Every row gives one point. Each copy is the shape, with its points in the same order, stretched, turned, moved and blurred by noise. Say if it was mirrored as well.

Shape (8 x 2):
[[-24  -1]
 [ 13 -24]
 [  4   5]
 [-19  17]
 [-57 -27]
 [  9 -56]
 [ 27  -1]
 [ -7  67]]
Copy 1, 8 rows:
[[-32   7]
 [-11 -37]
 [ -3  -5]
 [-16  20]
 [-79   4]
 [-34 -63]
 [ 17 -25]
 [ 26  58]]
Copy 1 is: only turned
Copy 2 (8 x 2):
[[ -3   9]
 [-14 -36]
 [ 23 -17]
 [ 25  12]
 [-38  44]
 [-35 -46]
 [  3 -45]
 [ 78  20]]
Copy 2 is: only turned

Shape:
[[ 60   3  -6  35]
 [  6 -18 -71 -20]
 [ -8 -46  -6  -5]
 [ 17  -4  32  39]
 [-12 -38   9 -36]
 [-14 -28  29  49]
 [ 11  18  19 -29]
 [  0  52  20  28]
 [ 80  -8  29  28]]
Copy 1:
[[ 19  -4  76  20]
 [ 13  -2  41 -79]
 [ 15 -39   2 -25]
 [ -5 -18  17  41]
 [ 32 -22 -28 -21]
 [-24 -46   2  34]
 [ 21  29 -11   8]
 [-31  35   8  36]
 [ 42  -7  69  49]]
Copy 1 is: mirrored
Copy 2 (9 x 4):
[[ 44   7   4 -34]
 [-19 -35 -62 -13]
 [  4 -46  12  17]
 [ 49  11  41   8]
 [-25 -42  29   7]
 [ 55  -9  40  46]
 [-15  18  30 -13]
 [ 29  70  20   9]
 [ 51   1  49 -55]]
Copy 2 is: only turned

Shape, 14 rows:
[[  5 -22  -2  10   0  29  11  56]
 [-16   1   9  47  12 -74  29 -28]
 [  9  50 -20  39  16  54 -38 -20]
 [-17   0   7 -16 -34 -63  25 -42]
 [-16  13 -13 -27  18  24  51  40]
 [-28 -14 -49 -16  14  -3  -4  37]
 [ -1 -29 -25  16 -20 -52  58 -40]
 [ -1 -32   6  27 -34 -23  46 -45]
 [ 56  23 -45  -3  22  40 -36  17]
 [-36 -27  18  -3 -15 -33  20 -52]
 [-11 -27 -19   1  -1  23   8  27]
 [-10 -19  40  10 -41 -91  19 -34]
 [  2  43 -60  43 -24  51 -40  19]
 [ 10   4 -41  33  31  46 -51 -13]]
Copy 1 (14 x 8):
[[ 16   0  14  37 -31  57   3  25]
 [ -9   7 -22 -16  -5 -82  22  59]
 [ 38  19  57  69  44 -25  -4 -36]
 [-32   5  -4 -59 -10 -52   4  16]
 [ 32   7 -19   6   9  67  31  -4]
 [  1  26 -20  34  14  34 -23  17]
 [  9 -23 -26 -35 -29 -53 -14  24]
 [ -5 -36  -2 -24 -51 -52  -3   4]
 [ 61   4  57  51  42  30 -47 -13]
 [-46 -31  -9 -23 -18 -61   0   1]
 [  5   4   3  28 -22  33 -15   3]
 [-52  -9   8 -57 -40 -74  15  57]
 [ 41  69  39  65   6   7 -30 -26]
 [ 28   3  35  85  36 -19 -42 -21]]
Copy 1 is: only turned
Copy 2:
[[  4 -32 -15  24  11  51   3  12]
 [ 15  27 -14 -14  63 -48 -40  -7]
 [  7  21  28 -10  33  23  83 -34]
 [  4  27 -18 -31  -3 -25 -57 -50]
 [ 10 -20 -29 -12  25  88  -4 -20]
 [-34 -30 -42  -9   6  32  16  -4]
 [ 40  -5 -37   9  12 -34 -49 -45]
 [ 35  -3  -8  24   8 -17 -50 -46]
 [ 24  -6 -12 -30 -18  42  82  10]
 [ -2  -9   9 -22   6 -26 -47 -45]
 [ -6 -29 -19  13  -2  40   0 -16]
 [  7  36  -2 -12   3 -42 -75 -19]
 [-18  33 -18  29  -2  34 101 -36]
 [  3 -29  21 -12  16  11  91 -18]]
Copy 2 is: mirrored
